Rows are points. Before rounding, the points of a table are all equally far from one centre. They may lie mostly on one side of it. Write the centre, to within rounding.
In the rows, zero is written as 128.

Points:
[[ 75 143 109]
 [148 120 155]
 [159  93 127]
 [149  81 104]
 [133  78 138]
 [160 103 137]
 [130 117 163]
 [155 105  84]
 [131 130  67]
 [151 123 153]]
Centre: [119 120 115]

Points (18 x 11):
[[129 124  92 158  71  76 118 136 150 140 152]
 [140 165 122 146 119 112 118 125 173 103 102]
 [114 111 163 134 151  98  82 120 153 105 142]
 [ 71 134  96 131 102 145 113 144 128 142 155]
 [113 144 100 121  94  75  84 125 155 125 152]
 [120 109 129 142 175 113 100 124 165 126 142]
 [ 69 113 141 121  65 105 106 138 128 134 141]
 [ 83 146 133 140 100  71 105 101 112 122 146]
 [101 143 122 149  55  83 138 127 159 143 143]
 [105 109 106  94  77 102 110 118 120 149 153]
 [ 85 133 101 185 114  83 108 128 146 113 154]
 [132 147 111 155  90 140  68 122 136 128 169]
 [120 154 142 151 105 102 160 100 189 148 131]
 [ 95 155  84 156  96 115 117 112 142 171 139]
 [101 133 126 168  67 126 100 115 164  82 161]
 [116 124 129 155  91  84 106  66 184 107 144]
 [169 132 167 116 114 124 112 122 149 128 119]
 [126 126 151 149 100 126 116 102 197 171 110]]
Centre: [115 119 129 144 106 120 118 112 147 129 138]

Points:
[[136 118  94 137  88 126 135 140 164 142 168 119 109 109 153 144 115 158
  100 135 179 130  78 106]
 [157 107  69  97  87 178 124 137 130 120 155 149 101 121 119 125 123 171
  115 196 135 103  83 138]
 [ 71 109  84 136 136 181 109 146 107 120 165 159  85 132 150  97  98 146
  137 122 163 146  81 126]
 [113 111  88  69 114 103 122 162 124  88 157 176  98 115 143  82 139 160
  124 135 136 137 104 120]
 [127  79  99 134 140 166 108 122 133 111 129 154  89 108 116 134 131 186
  116 137 157 133  84  93]
 [133 112  83 108  85 127 121 185 133 117 207  99 141 115 153 106 132 136
  118 147 159 133  80 126]
 [150 128  92 149  81 175 101 176 142 147 145 132 143 113 121 154 176 122
  144 151 136 154  93 138]
 [129 142 113  88 102 152 141 185 114  81 183 132  90 116 131 157 140 134
  132 132  89 149  60 115]
 [139 123  89  99 102 136 105 188 115 102 126 134 102  91 157 129 157 105
  135 136 146 119  80  78]
 [136  84 113  66  94 157 127 163 138 115 142 152 108 169 128 135 111 125
  128 184 145 158  70 150]
 [155 114 128  99 100 142 110 130 114  84 150 151  68 108 117 149 144 174
  124 161 151 113  96 112]
 [113 134 100  98  75 193 112 149 125 144 193 192 118 131 115 135 127 148
  136 173 147 144 109 121]
 [106 133  72  95 104 148 132 152 117 115 124  93 110  96 123 123 171 111
  139 131 136  84 123  98]
 [127 102  96  99  82 127  92 142  94 110 150 163 139 170 120 111 113 123
  118 124 175 156  83  93]
 [134 138  93  78 115 130 119 162 108 132 180 142 118 152 159 140 119 168
  156 157  86 186  97 139]
 [110  84  74  98 112  86 121 168 131 112 171 140 132  96 110 130 151 146
  107 136 101 162  85  96]
 [158  97 103 130 120 142  98 150 158 136 145 101  80 126 149 110 112 144
  119  97 141 155 100 118]
 [125 134 106  85  90 153 145 136 154 148 178 132 167 138 114 116 133 139
  166 114 145 139  91 122]
 [117 130  56  95 121 121 137 147 146  99 157 162 118 126 129 123 146 158
  142 157 177 131  61  96]
 [157  87  96  95 130 109 128 142 134 116 179 149 135 115 151 125 163 149
  135 135 100 124 137 152]
 [148  80  94 129 140 130 127 158 124 130 150 135 100 125 130 108 106 111
  153 171 117 128  89  54]
 [144  69  89  99 111 129 120 143 114 140 170 143  93 124 133 138 124 152
   90  96 117 133  61 148]
 [116  77  68 118  93 148  96 146 110 130 175 152 111 100 149 141 113 148
   99 104 118 148  56 137]
 [123 101  89  79  99 151 133 126 104 113 110 139  90 148  81 179 129 156
  102 157 165 151  98 150]
 [ 91 119  51 109 122 141 193 145  98 116 166 124 131 140 114 114 138 101
   94 165 126 122  99 128]
 [133 120  71  96 100 103 135 139 141 131 165 140  73 111 144 124 119 131
   87 125 122 174 106  94]
 [110 117  96 118 106 197 163 137 113 104 127 117  86 111 145 143 156 126
  137 110 163 140 127 114]
 [165  87  68 111  95 191 107 185 121 124 151 144 131 144 109 110 124 108
  140 140 176 143 111 139]
 [134 105 107 129  71 185  97 162 118 144 158 154 124 124 130 113  90 171
  148 180 107 126 132 110]
 [125 100 140  96 109 167  87 122 136 157 144 154  92 156 117 145 117 124
   99 144 172 140 120 149]]
Centre: [117 120  95 117 119 140 123 157 113 123 148 136 118 128 119 141 116 132
 129 144 131 133 110 128]

Points:
[[120  94  95 151 130 173 142 123 135 149 106  79  80 128  67 117 154 141
  111 121 133 105 111 132]
 [149 127 100 124 106 120 161 142  96 153 121  75  84 122 111 125 153  93
  122 130 164 119 111 135]
 [100 166 145 126 111 116 136 132 113 157 154  94  86 120  90 138 134 104
  120 113 159  93 134 149]
 [116 100 121 165 104 147 132 168  97 145 115  79  89 153 100 137 145 132
  169  94 132 122 149 144]
 [148 148 132 130 104 145 130 134  88 117 144  42 119 126  74 107 150 128
  104 145 161  61 140 114]
 [128 148 131 117 132 123 150  92 110  90 152  69 142 146  90 106 105 140
   85 113 155  99  99 164]
 [ 92 175 109 119 154 154 145 163  74  96 101  78 126 140  58 102 109 138
  130 101 128 103  94 125]
 [130 138 129 161 153 123 145 147  80 154 115  74 101 116  81 144 132 157
  100 160 128 138 119 151]
 [139 143 145 147 122 128 119 135  92 153 118  93  71 167  58 145 111  96
  106 114 134 127 102  95]
 [135 137 108 103 139 126 182 149  90 136 140  69 106 181  88 153 140 124
   97 160 119  84  91 104]
 [154 169 138 133 119 133 135 143  93 101 163 116 101 166  69  82 146  94
  133 122 134  89 127  91]
 [177 116 111 149 143 122 108 181  68 122 149  87  96 173 103 151 126 125
  117 103 115  95 142 137]
 [101 115 101 142 130 162 150 118  85 160 192  82  91 157  94 133 110 143
  126  87 154  86 102 134]
 [146 160 119 137 114 126 137 143 107 113 138  97 125 184  57 166 133 137
  107 104 145 129  95 165]
 [136 138 150 134 114 121 160 148  92 134 178 117  97 149  61 103 153  98
  143 109 130  98  94 144]
 [114 102 157 105 151 117 162 149 104 139 117  91  84 146  53 124 154 108
  111 134 135  75 121 108]
 [140 171 116 148 129 154 111 124  78 127 144  67  73 152  79 128 112 143
   89 102 146  64 111 131]
 [121 108 132 126 210 146 144 143  51 122 145  82 112 140 111 165 118 141
  149 123 114 103 111 111]
 [112 136 127 135 136 127 147 131  62 126 129  41 158 134 113 110 137 109
   96 143 155 119 102 133]
 [126 117 129 138 135 128 154 133 127  95 179  83  50 129  90 103 126 106
  100 137 153  96 135 122]
 [144 167 148 107 106  88 125 132  79  92 160  82 128 137  96 130 123 144
  145 135 140 114 106  99]
 [146  93 118 136 117 119 153 146  79 152 135 111  79 163  71 132 159 119
  117 138 129  83 102 137]
 [169 129 137 137 151 148 177 118  67 139 144  69 160 136  95  89 119 137
  135 106 150 137 136  92]
 [121 118 120 125 101 154 118 176 104 144 134 123 121 106 125 127 100 128
   73 105 125 132 104 110]
 [115 124 111 146  74 149 151 172  87 125 141 100 109 166  77 117 114 118
  109  98 183  94 134 124]
 [148 134 142 139 112 152 156 130 105 105 163 107 124 168  65 141 159  91
  108  94 108 114  90 161]
 [132  98 166 113 105 145 138 159 107  92 142  99 133 116 130 147 140 135
  155 148 133  95  88 150]
 [134 116 114 124 141 120 152 170  98 132 132  61 109 180  77 120 159  93
  142 137 162 135 116 151]
 [125 115 113 106  82 143 163 127  79 127 103  60 105 164  91 126 134 113
  143 113 172  83 138 110]
 [162 120 121 168 124 155 145 168  96 123 110  76  79 167  87 113 138 129
  103  80 113 126  88  96]
 [167 142 187 127 140 134 136 139  94 158 179 110 102 162 106 122  93 144
  124  88 143 106 111 144]]
Centre: [131 129 133 122 136 156 141 140 100 117 139  91 113 147  98 126 122 135
 123 119 132 114 124 121]

Points (31 x 24):
[[149 107  91 111  92 126 136 149 166 100 105 126 137 180 134  85 118 123
  127  97 141  79 116 121]
 [181 117 135 153  97 129 140 112 141 125 126 155 131 179 162  96 118 105
  131 141 107  67  59 146]
 [174 116  98  96 103 141 142 108 129 103  76 122 126 134 170  98 115 155
  147 153 103 119  82 136]
 [173 118 144  87  78 144 152 153 147  92  86 139 131 125 149  98  99 133
  115 104 109 104  77 130]
 [130 149 151 135  92 137 126 114 140  93  92 127 147 178 155  76  94 130
  129 134 146  85  82 155]
 [127 105 126 114  88 140  87 118 125 112  95 122 139 135 163 107  99 138
  155 132 151  89  82 125]
 [177 102 157 139  91 127 116 167 114 135 101 148 150 149 149  91 107 118
  120 109 126  95  91 109]
 [155 119 132 114  77 109 118 107 140 104 117  96 161 162 102  90 101 131
  122 149 131 120  65 178]
 [155 122 182 132  93 111 154 138 179 126 120 172 137 111 143  99 109 121
   96 143 115  93  76 134]
 [103 119 126  96  94 113 114 123 153 120 112  87 180 147 142  97 133 105
  116 137 111  84  78 143]
 [111 125 138 148  62  92 139 103 162 103 110 146 135 136 159  90 112 132
  111 128 161 100  79 111]
 [201 116 129 134  85 117 104 139 147 105 118 117 126 157 143  85  90 109
  155 102 107  94  92 127]
 [165 107 120 103  63 110 121 141 144 144 109 140 163 153 150  82  93 116
  154 125 133  87  75 160]
 [130 129 106 115  53 136 134 121 174  91  83 121 175 139 169  92 134 116
  134 119 131 104  78 166]
 [166 113 120 147  95 150 137 105 160  94 106 151 139 159 132  89 101 108
  138 111 158  56  95 159]
 [150 149 114 145  89 134 132 105 188 104 125 135 148 125 174 107  93 133
  119 123 118  55  89 152]
 [157 159 153 151  71 104 130 125 172  93 128 131 140 141 147  82 119  90
  132 130 152  85  93 178]
 [187 114 151 112  76 125 142 108 148 104 146 132 163 130 171 105  89 111
  156 135 152  82  73 129]
 [146 151 121 114 110 129 135 133 176 113 134 140 174 155 173 104  92 108
  141 135 161  70 135 137]
 [146 121 123 147  73 114  92 124 135 116 118 112 172 168 167 112 117 135
  115 124 141  82  69 127]
 [152 144 154 145 109 113 134 173 143 113 133 146 149 126 177 122 103 116
  118 143 139  92  72 135]
 [149 113 145 101  79 135 127 141 184 128 151 154 170 129 163  99 113 142
  112 122 103  72  92 176]
 [143 125 130 124  95 132 132 117 160 161 137 124 136 157 153  82  84  94
  142 132 141  77  72 171]
 [146 131 111 121  47 112 138 116 190  89 125 136 153 135 138  96 114 105
  137 123 126  85  72 171]
 [134 119 131 154  71 127 172 129 133 106 108 139 142 120 162 142 130 109
  160 137 143  77  95 134]
 [132  93 113 105  80 121 113 152 166 146 133 151 123 156 141 104 100 112
  124 133 132  73  97 169]
 [138 143 129 123  61 137 110 110 147  73 116 137 141 150 155  90  90 114
  151  98 131  83  75 151]
 [144 117 135 130  68 144 137 151 136  86  95 116 128 119 140 103 136 119
  139 120 104  82  81 177]
 [161  88 130 106  60 134 119 140 155 119 129 139 142 137 150  98 111 140
  121 141  96  75  69 157]
 [161 123 142  88  91 111 148 133 155  71 112 135 129 129 166 102 139 124
  126  99 146  91  86  95]
 [132 117 122 100  82 113 126 136 148  85 143 137 158 163 166 146 108 103
  143 145 121  69  90 152]]
Centre: [151 121 129 123 105 124 132 104 143 118 126 141 146 136 147 109 126 113
 120 118 121 127 113 146]

Points:
[[138 143 113 141 187 113  97 166 115 131  90 153 206 125 123 101 124 126
  112 110 128 129 108  73]
 [126 170 121 161 173 146 102 156 134 116 101 157 182 118 118 127  87 123
  119 100 135 130 133  78]
 [137 170 149 138 180 137  98 141 133 137  92 144 196 120 114 118 101 143
  124  93 127 144  98  69]
 [150 152 126 168 190 141  84 148 117 109  92 136 169 129  91  95 114 145
  137 101 128 125 103  89]
 [138 163 138 167 187 101  87 172 115 122  95 130 188 134 135 119 121 155
  124  86 140 143 109  95]
 [132 163 133 158 188 159  96 147 139 129  98 156 189 137 133  93 107 142
  134 122 142 153 117  93]
 [129 158 115 147 186 146  89 142 114 118  80 110 190 135 121 125 110 111
  121 111 124 149 133  82]
 [115 165 123 161 177 138 106 155 129 132  90 153 196 135 130 110 112 153
  108 133 129 138  83  92]
 [151 165 141 136 179 136  80 186 149 125 108 136 185 131 110 126  99 148
  112 108 156 152  96  91]
 [136 156 138 155 176 121 123 173 145 152  96 117 196 117 103 104 118 153
  136 114 117 157  95  75]
 [125 168 154 157 171 128  86 154 124 127 109 144 192 116 121 113 113 112
  133 103 125 139  90  84]
 [129 161 137 137 167 148  96 171 148 124 124 151 185  96 135 106  93 132
  142  93 140 136  85  72]
 [153 155 130 173 162 138  96 145 106 113  99 128 154 116 116 133 101 124
  113 134 130 126 128  66]
 [147 159 143 152 161 148  87 157 120 140 114 157 180 117 125 129 108 128
  137 125 157 145  89  72]
 [110 165 114 135 173 113  84 159 137 127 133 152 173 112 110 119  97 123
  117 117 111 156 112  82]
 [142 172 134 158 175 151  81 160 115 138 101 154 170 122 135 114 110 130
  120 119 137 133 105  75]
 [ 91 165 127 152 169 137  84 153 120 127 128 134 184 147 135 118 124 135
  122  97 122 147  97  85]
 [128 183 140 149 175 135 102 149 119 134 110 159 178 132 131 108 108 140
  139 111 138 150 101  72]
 [136 156 141 144 171 117  94 187 129 103 111 160 197 135 112 124  99 168
  140 139 122 122  96  95]
 [129 168 132 145 187 140 100 152 134 122  99 145 169 108 145 108 135 157
  116  76 141 150  95  82]
 [135 155 153 140 147 117  83 155 140  84 103 145 192 116 125  99 115  96
  127 106 147 138  99  81]
 [158 154 110 147 183 127  98 172 125 127 114 127 176  93 107 122 114 125
  115 116 117 147  91  76]
 [138 151 141 169 176 138  92 149 118 135 105 136 188 127 122  94 105 130
  138 102 131 133 105  60]
 [108 160 132 148 181 139 104 156 128 120  86 138 187 146 123 110 122 121
  143  87 127 127  81  72]
 [153 159 138 172 182 138  97 152 105 114  97 147 171 137 123 120 102 157
  131 139 134 155 101  87]
 [137 158 149 170 180 146 104 166 158 105  94 110 185 126 124 124 110 126
  137 102 134 147  86  84]
 [145 165 147 156 160 155  80 159 136 124 113 149 189 117 121 109  94 155
  148 126 112 129  91  82]
 [139 151 133 156 168 147 100 139 144 108 111 136 196 135 162 116 110 141
  122  84 160 146  92  73]
 [116 181 123 119 175 119 100 148 132 128 109 125 192 108 126 137 134 126
  110 136 142 130 106  83]]
Centre: [134 123 123 123 138 125 112 152 134 121 100 124 159 128 131 117 110 145
 136 111 133 134 113 113]

Points (28 x 24):
[[161 100 159 123  77  92  86  91 142 118 146 132 138 106 115 113  99  95
  140 144 150 154 104 106]
 [148  80 186 150  84 104 136  99 155 123 120 153 104 121 103 143 138 105
  119 119 155 156 103 109]
 [151  94 179 123  92 103 131  89 157 127 142 127 119 138  97 115 137  92
  127 140 185 142 100 102]
 [143  92 157 110  78  99 117  92 153 123 122 147  88 134 103 120 135  78
  138 139 158 166  90 103]
 [149  89 165 123 100 101 107  74 145 114 127 137 130 138 103 150 120  77
  120 132 147 162 113  79]
 [146  84 150 125  79  95 141 106 144 127 127 126  95 117 101 120 129  80
  101 149 174 163 100  82]
 [145  87 179 133  90 115 105 119 137 142 139 135 125 131  96 136  79  77
  106 119 165 163  98  92]
 [127 101 162 135  67 119 109  84 165 125 132 134 114 132 112 107  99  96
  157 140 150 176  84  91]
 [132  76 171 143  95 118 105  93 117 115 133 151 126 139  96 124 126  58
  119 146 172 167  97  77]
 [143  76 158 118  73  90 124 109 140 142 150 138 136 122 128 151 132  68
  127 132 137 141 121  72]
 [126  98 164 126  72  99 106  93 157 141 128 130  95 124 107 103 121  82
  124 164 146 146 116 105]
 [144  82 156 158  94  95 129 122 120 110 103 121 123 133  96 128 146  88
   90 122 150 163  76 101]
 [121  78 176 135  97 105 104  88 157 126 128 147  87 145 101 127 127  89
  129 134 139 165 102  79]
 [142  89 176 126 102  77 111  94 133 124 137 134 104 133  95 112 125  99
  125 147 171 153 101  89]
 [121  71 162 117  74 108 126  98 132 122 131 144 109 132 102  85 127  59
  135 148 147 148  94  96]
 [147  93 186 117  94 119 121  91 139 112 143 146  98 111 112 122 132  75
  116 126 171 186 117  90]
 [120  77 177 150  83  96 103 111 153 120 129 145 117 133  96 109 144  90
  108 149 163 141  99  82]
 [156  92 187 117  75 103 128 110 137 121 125 150 117 139 108 136 139  86
  123 154 170 156  92 102]
 [151  80 164 114  83  93 148  89 142 134 134 120 120 138 111 105 126  83
  105 153 146 152 112  99]
 [158  95 183 128  95 102 115 107 156 104 138 138 116 111 109 122 150  83
  113 134 166 163  84  85]
 [153  85 174 122  72 108 119  82 154 102 160 137 116 128  92 111 127  87
  111 146 148 145 125 120]
 [142  86 181 117  92 106 119  79 130 130 127 150  96 128 119 130 133  88
  118 133 160 157  89  88]
 [123  80 173 137  62 109 113 106 113 135 131 142 112 136 101 120 140  69
  121 122 173 168  80 102]
 [130  80 159 114 101 107 139  89 152 108 146 138 103 137 102 117 110  78
  102  99 160 135  82  97]
 [141 101 179 141  79  92 100 113 167 111 128 133 101 121 105 102 127  86
  119 138 146 173 123  98]
 [148 108 151 105  91 117 123  92 147 145 151 143 115 143  97 114 142  75
   81 144 168 150 102  90]
 [126  97 168 121  94  80 126 106 152 112 133 133  98 113  86 128 114  75
  119 134 156 133 117  89]
 [118 105 166 117  76  99 139 105 150 120 126 125 127 130 131  92 129  64
  124 121 161 177 119  84]]
Centre: [122 105 136 136 102 134 125 128 126 117 155 133 123 130 116 126 128 104
 127 132 139 156 108 107]
